Every row gives one point. Each copy is the shape, with its points in the same order, turned, moved and blurred by noise. Say if it was mirrored as well.
In the rows, 128 means zero.

Shape (7 x 2)
[[201 120]
 [116 112]
 [123 126]
 [126 128]
 [ 52 192]
 [207 130]
 [133 159]]
Copy 1 (7 x 2)
[[142 188]
 [ 82 121]
 [ 97 114]
 [ 96 121]
 [110  20]
 [152 181]
 [132 109]]
Copy 1 is: mirrored
Copy 2 (7 x 2)
[[ 93  67]
 [144 138]
 [123 142]
 [127 144]
 [105 231]
 [ 82  75]
 [ 97 144]]
Copy 2 is: mirrored

Shape (6 x 3)
[[154 183 100]
 [150 114 111]
 [132 122 165]
 [ 37  97 107]
 [145 139 113]
 [175 164 107]]
Copy 1 (6 x 3)
[[185  74 124]
 [149 130 108]
 [ 98  98 118]
 [123 171 202]
 [155 108 117]
 [174  80  96]]
Copy 1 is: only turned
Copy 2 (6 x 3)
[[128  83  66]
 [146 150 102]
 [132 127 159]
 [249 132 143]
 [139 134  89]
 [117 114  76]]
Copy 2 is: only turned
Copy 3 (6 x 3)
[[161  66 124]
 [159 128 159]
 [124 170 134]
 [ 66 113 213]
 [156 115 145]
 [188  97 128]]
Copy 3 is: only turned
Copy 4 (6 x 3)
[[159  95 151]
 [100 149 146]
 [111 142  87]
 [165 243 129]
 [125 131 140]
 [128  91 150]]
Copy 4 is: mirrored

Shape (7 x 4)
[[112 221 157 175]
 [175  91 106 109]
 [109 138 147  99]
 [111 129  98 194]
 [ 85  99 151 171]
 [134 125 169 104]
 [119 208 151 102]]
Copy 1 (7 x 4)
[[ 68 108 130   7]
 [140 162 156 150]
 [112 100 109 110]
 [169 141 141  38]
 [176  84 141  71]
 [105  91 139 126]
 [ 52 116  98  75]]
Copy 1 is: mirrored
Copy 2 (7 x 4)
[[ 46 192  98 145]
 [195 125 111 100]
 [139 165 151 149]
 [ 98  94  92 141]
 [ 94  98 161 130]
 [141 167 163 109]
 [109 220 121 160]]
Copy 2 is: mirrored
Copy 3 (7 x 4)
[[125  94  77  81]
 [162 151 206 158]
 [109 154 137 155]
 [109  83 182  91]
 [ 71 140 177  93]
 [127 181 143 136]
 [135 127  75 148]]
Copy 3 is: mirrored
Copy 4 (7 x 4)
[[ 37 136 179 100]
 [167 103  80 118]
 [112 145 125 162]
 [145 135 177  72]
 [140 193 151 104]
 [105 153  90 141]
 [ 49 114 145 160]]
Copy 4 is: mirrored

Shape (8 x 4)
[[ 75 153 212  94]
 [ 88 137 164  85]
 [148 167 140 134]
 [175 135 122 138]
 [ 84 165  88 199]
 [173 154 155 159]
 [ 57 108 108 230]
 [127 130 158  94]]
Copy 1 (8 x 4)
[[114 238  89 121]
 [113 213 134 121]
 [142 143 117 156]
 [123 108 136 147]
 [215 128 128  80]
 [128 115  92 152]
 [192 119 105  18]
 [102 177 133 134]]
Copy 1 is: only turned
Copy 2 (8 x 4)
[[ 46 128 165 151]
 [ 73 148 122 143]
 [156 145 151 152]
 [191 133 126 152]
 [159 151 162  36]
 [176 114 164 150]
 [132  94 143  14]
 [113 132 124 164]]
Copy 2 is: mirrored

Shape (9 x 6)
[[102 152 153 143  74 145]
 [ 95 133 134  90 202 136]
 [160  91 118   7 176 136]
 [180  65 110  82 143  96]
 [113 162 161 180 132 172]
 [135 147 127 121 119  81]
 [113  91  79  89 171 112]
 [136 123 149 127  53 151]
 [110 192  83 128 191 148]]
Copy 1 (9 x 6)
[[123 105 171 130 124  97]
 [104 141  49 165 162 122]
 [191 180  45 186 196  99]
 [216 162  99 166 164 176]
 [ 83  52 141 151 144 127]
 [147 133 122  90 146 146]
 [164 145  50 158 116 149]
 [160 112 188 148 136  99]
 [102  72  39 118 136 104]]
Copy 1 is: only turned
Copy 2 (9 x 6)
[[ 85 162 115 134 105  86]
 [152 119 111  99 200 140]
 [162 147 192  18 197 146]
 [190 156 189  41 107 143]
 [ 90 109  75 119 108  81]
 [142 128 179 130 113 121]
 [207 159 155  87 161 120]
 [ 87 181 136  93  85  84]
 [156  79 123 126 187  62]]
Copy 2 is: mirrored
Copy 3 (9 x 6)
[[150  97 145 159 126  83]
 [101  90 117 123 101 204]
 [102 183 153 163  89 243]
 [106 197 177 108 130 177]
 [167  55 135 132 165 119]
 [139 146 125 100 105 117]
 [ 57 150 128 114 121 180]
 [157 134 174 174 138  89]
 [118  91  48 124 145 172]]
Copy 3 is: mirrored
Copy 4 (9 x 6)
[[157 197 131 134 155 102]
 [115 118  84 179 162 189]
 [174  43 144 176 122 199]
 [111  61 172 163 108 141]
 [128 171  78 119 193  92]
 [115 157 119 155  93 112]
 [ 92 107 158 152 134 191]
 [180 156 161 130 142  84]
 [ 98 151  60 111 137 181]]
Copy 4 is: mirrored

Shape (11 x 8)
[[173  69 102 150  50 158  98  95]
 [141 149 216 152 155  81 162 160]
 [150 106  71 131 129 153  74 103]
 [120 112 138 162 140  73 208 192]
 [159  96  70  91  99 159 108  76]
 [155  88 112 156 136 195 142  90]
 [116 199 179 167 131  77 181 163]
 [104  43 101 131 111 142  86  69]
 [ 78 164 177 144 112 130 177 181]
 [132 109  90 161  99 134 136  48]
 [147  79 114  89 101 145 144  74]]
Copy 1 (11 x 8)
[[160  59 112 190 150 133 180 145]
 [164 164 222  58 126  81 126 121]
 [122 132  75 158 139 143 163 163]
 [147 109 198  50 177 123  65 143]
 [100 102  77 182 177 130 154 130]
 [174 150 102 149 201 121 148 139]
 [156 154 222  90 109  72  46 132]
 [143 106  77 136 158 167 174  97]
 [163 170 225 105 139 137  59  96]
 [172 107  74 154 157  98 127 115]
 [114 106 114 156 194 110 150  82]]
Copy 1 is: only turned
Copy 2 (11 x 8)
[[194 178  90  65 150 135 120  89]
 [ 36 108 153 143 128  87 112 128]
 [223 139 122 109 128 109 140 153]
 [ 43 167 129 162  67 120 138 126]
 [224 153 149 102 125 157 119 121]
 [166 160 155  47 108 100 149 127]
 [ 12 115 116 142 126 126 136 172]
 [213 187 139  87 123  90  60 132]
 [ 40 184 168 135 153 114 145 173]
 [171 153 104  50 106 158 100 156]
 [174 164 175  94 119 153  96  94]]
Copy 2 is: mirrored
Copy 3 (11 x 8)
[[113  40 119 101 113 153 148 204]
 [ 92 148 123  70 136 139  68  48]
 [136 104 100 155 114 117 126 201]
 [110 138 131  69  45 122 110  51]
 [128  83  98 122 130  87 167 209]
 [ 62  84 137 154 115 110 145 164]
 [116 126  82  92 114 137  92  13]
 [120 129 141 125 123 161 187 210]
 [143 105 149 114 118 132 124  17]
 [ 85  94  73 125 112 146 183 163]
 [104  99 124  87 140  97 180 177]]
Copy 3 is: only turned
Copy 4 (11 x 8)
[[124 201 114  79 100 198 203 180]
 [147  88  51 123  82  86  78 123]
 [ 78 179 120  97 149 155 185 154]
 [118  58 114 127  64 148  83  84]
 [135 210 161  96 150 176 183 153]
 [ 80 184 130  56 116 162 117 176]
 [149  82  41 110 116 138  70  86]
 [ 80 231 139 140  89 176 162 168]
 [130  84  64 157 119 160  60 151]
 [110 215 115  84 136 194 139 112]
 [145 203 162 110 119 155 151 147]]
Copy 4 is: only turned

Shape (15 x 9)
[[ 89 151 159 151 120 130 154 104  91]
 [ 96  90 106 153  72 163 126 133 173]
 [110 108 164 180 142  77 118 111  75]
 [125 150  66 149 117 148 142 137  73]
 [169 162  62  94 193 162  78 174 102]
 [ 96  96  55 163 111 151  79 186 104]
 [154 144  99 132 178 139 167 184  66]
 [ 84 163 108  61 164 159 108 202 134]
 [ 54 119 154 115 118 174  97  89 134]
 [120 134 131 101 164 154 133 142 103]
 [113 111 112 112 109 101 113  97 185]
 [153  93 144 177 124 123 144 150  63]
 [ 78 181 127 174 197 154 117 123 132]
 [149 134 120  73 142  73  94 131  89]
 [162 144 176  57  94 106  85 194 182]]
Copy 1 (15 x 9)
[[117 132 139 143 105 156 178 168 116]
 [137  58 140 102 121 121 200  65  93]
 [143 183 153 169 160 114 201 138 144]
 [155  61 192 142 116 123 133 165 151]
 [154  76 173 144 184  94  40 129 117]
 [171  49 205 127 202 113 183  96 123]
 [116  77 142 159 171  88  96 193 162]
 [ 88  75 144 110 204 156  87 129  84]
 [127 144 174 106 118 153 170 111  38]
 [119 126 146 119 148 108 116 151  98]
 [102 113 160 107 101 100 160  48 116]
 [172 132 125 126 153  92 181 166 162]
 [106 115 154 208 135 146 138 119  70]
 [120 165 171 107 159 123  79 101 166]
 [132 127  85  72 181 166  95  31 133]]
Copy 1 is: only turned
Copy 2 (15 x 9)
[[158 165 167 145 146 112 118 155 107]
 [150 124 134 102  68 117  75  88 133]
 [117 156 173 176  98 110 165 175 122]
 [108 176 173 149 138 183  83 110 144]
 [ 69  96 112 198 167 221  97  87 140]
 [ 89 134 162 179  64 161  52  88 146]
 [ 63 176 128 184 187 149 111  99 147]
 [127  76 110 205 181 135  50  95 153]
 [179  80 170 138 117 114  86 124  77]
 [108 113 141 164 173 131 108 111 121]
 [166  79 138 112  97 134 136 116 170]
 [ 62 181 151 145 111 114 128 148 121]
 [181 145 127 214 139 162 128  98  89]
 [ 92  84 160 162 156 158 138 171 182]
 [113  49  45 133 132 118  87 177 185]]
Copy 2 is: mirrored
Copy 3 (15 x 9)
[[ 96 167  72 172 164 140 120 125 116]
 [ 95 104 145 175 105 118 174 142 173]
 [137 188  56 142 161 186 119  99 156]
 [ 68 131  84 101 167 162 171 145 137]
 [139  79  86  69 160 180 192 209  82]
 [103 136 106  79 113 163 191 192 195]
 [115 148  62  56 188 132 184 133  94]
 [133 126 117  91 150  92 146 249 101]
 [124 120  97 214 158 127 141 183 150]
 [133 122  78 120 163 121 162 168  99]
 [127  84 158 149 142 150 100 146 147]
 [121 162  53 109 126 151 157  85 136]
 [139 188 127 156 193 192 176 174 101]
 [137  94  62  70 157 156  80 159 124]
 [158  88 124 108  58 104  73 177  79]]
Copy 3 is: only turned
Copy 4 (15 x 9)
[[171 121 144 151  78 151  84 119 142]
 [150 184 162  90 131 157 125  82  78]
 [215 138 102 161 131 120 115 123 175]
 [160 126 173 147 100 135 130 180  84]
 [108  56 160 160 131  66 190 152  74]
 [180 159 158  85 119  84 174 163  74]
 [130  59 156 134 126 132 148 201 137]
 [ 77  86 121  94  77  70 138 129  90]
 [139 170 148 142  55 106 119  53 124]
 [113 102 146 152  97 115 143 126 137]
 [112 173 110 153 157 117  97  79  92]
 [203 119 134 128 131 163 156 151 162]
 [166  80 189 130  98  58  81  93 129]
 [127 116  73 190 129 103 150 149 121]
 [ 96  83  28 111 124 136 153  72  69]]
Copy 4 is: mirrored

Shape (16 x 11)
[[127 161 116  90 119  93 116 168  68 144  68]
 [109 147 120  78 122  74  77  70  72 157 126]
 [115 157 140 200  95 113 144 124 157  81 153]
 [ 66 121  99 177 158 102  60  94  99 141  97]
 [138 203 136 114  99 150  61 130  64 106  98]
 [103 120 100 189 127  71 120  83 163 117 136]
 [170 119  62 175 139  89  91  84 175 115 139]
 [ 95 118 120 147 154 119  79  61 158 168  86]
 [123 128 124 189 107 120  86  84 136 113 101]
 [144  76 149 140  52 132 110 172 178  68 160]
 [ 85 161 108  76 188  77  78  59 147 125  57]
 [ 86 145  84 169 127 133  96 115 196 157 161]
 [149 134 134 100  55 171 164 127  88 116 105]
 [184  83 186  91 127 200 180 188 104  75 183]
 [167  81 186  50 103 158 180 149 140  66 213]
 [176 161 203 124  89 129 116 161  95 151 113]]
Copy 1 (16 x 11)
[[146 121 134 105 138 162 200 121 195 121 163]
 [174 136  80  98 106 102 140  89 191 130 155]
 [107 185 172 123 103 156 117 173 131 133  71]
 [182 125  69 136 122 144 155 118 128 115  74]
 [166 182 108  81 104 190 189 129 173 187 133]
 [116 160 114 159 124 127  87 139 144 101  63]
 [113 170  75 192 158 136  83 129 145 156  89]
 [152  92  66 134 101 156  90 122 138 132  97]
 [169 155 103 138 113 177 100 162 154 147  84]
 [130 169 208  91 208 144  92 170 116 180 108]
 [156  65 104 157  91 162 120  46 192 141 109]
 [ 85 152  87 135 134 161 101 110  90 126  70]
 [150 180 169  99 126 192 137 160 134 142 206]
 [112 142 226 121 139 133 141 195  74 232 209]
 [ 99 137 249 103 131  91 103 146  88 229 209]
 [122 138 147  55 117 155 162 208 185 189 161]]
Copy 1 is: only turned
Copy 2 (16 x 11)
[[115 192 146 116 138  32 105 127 140 158 114]
 [106 114 114  86 118  24 151 137 191 179 121]
 [105 111 161 179  80 150 124 178 111 123 112]
 [104 137 103 141  69  52 157 203 153 138 179]
 [129 152 168 120 107  59  74 175 203 117 103]
 [ 74  95 108 171  56 114 165 165 124 154 139]
 [ 16  90 101 167  91 113 120 145 146 128 153]
 [ 85 155 105 147  78 110 162 160 195 163 178]
 [ 91 135 107 169  45 105 118 171 169 131 138]
 [130  94 131 173  87 179  25 143 112 180 134]
 [ 74 141 142  82  61  55 180 105 189 165 194]
 [100 102 143 199 121 134 172 176 157 154 192]
 [169 156 121 160 119 108  78 100 176 138  64]
 [194 129 126  95 160 208  42 118 122  99 108]
 [189  82 122  85 159 213  56  93 113 148  95]
 [129 204 154 116 123 133  80 193 158 165  66]]
Copy 2 is: mirrored
Copy 3 (16 x 11)
[[ 77 106 129  96  69 179 137 119 109 145  97]
 [136  95  82 174  93 168 166 125 136 154  75]
 [158 138 136  91 144  51  77 137 126 197  99]
 [120 103 128 178 161 129 148 158  58 165 111]
 [116 126 198 140  95 172 111 115 145 161  53]
 [157 101  87 138 147  52 110 142  88 167 115]
 [159  88 103 159 138  52  78 130  98  94 114]
 [114 110 112 188 165  89 168  91  93 144 113]
 [163 112 152 146 148  87 115 109  85 160 103]
 [169 176 111 107 119 109  16  71 126 181 162]
 [ 62  45  81 185 158 123 154  85 116 153  70]
 [109 147 118 183 138  42 107 151 125 156 147]
 [152 132 161  72  97 152 128  81 180 155 147]
 [148 214 113  31 166 174  54  90 208 117 137]
 [163 192  55  64 152 157  48  73 236 148 135]
 [131 196 143  80  85 143 124  74 128 145  65]]
Copy 3 is: mirrored
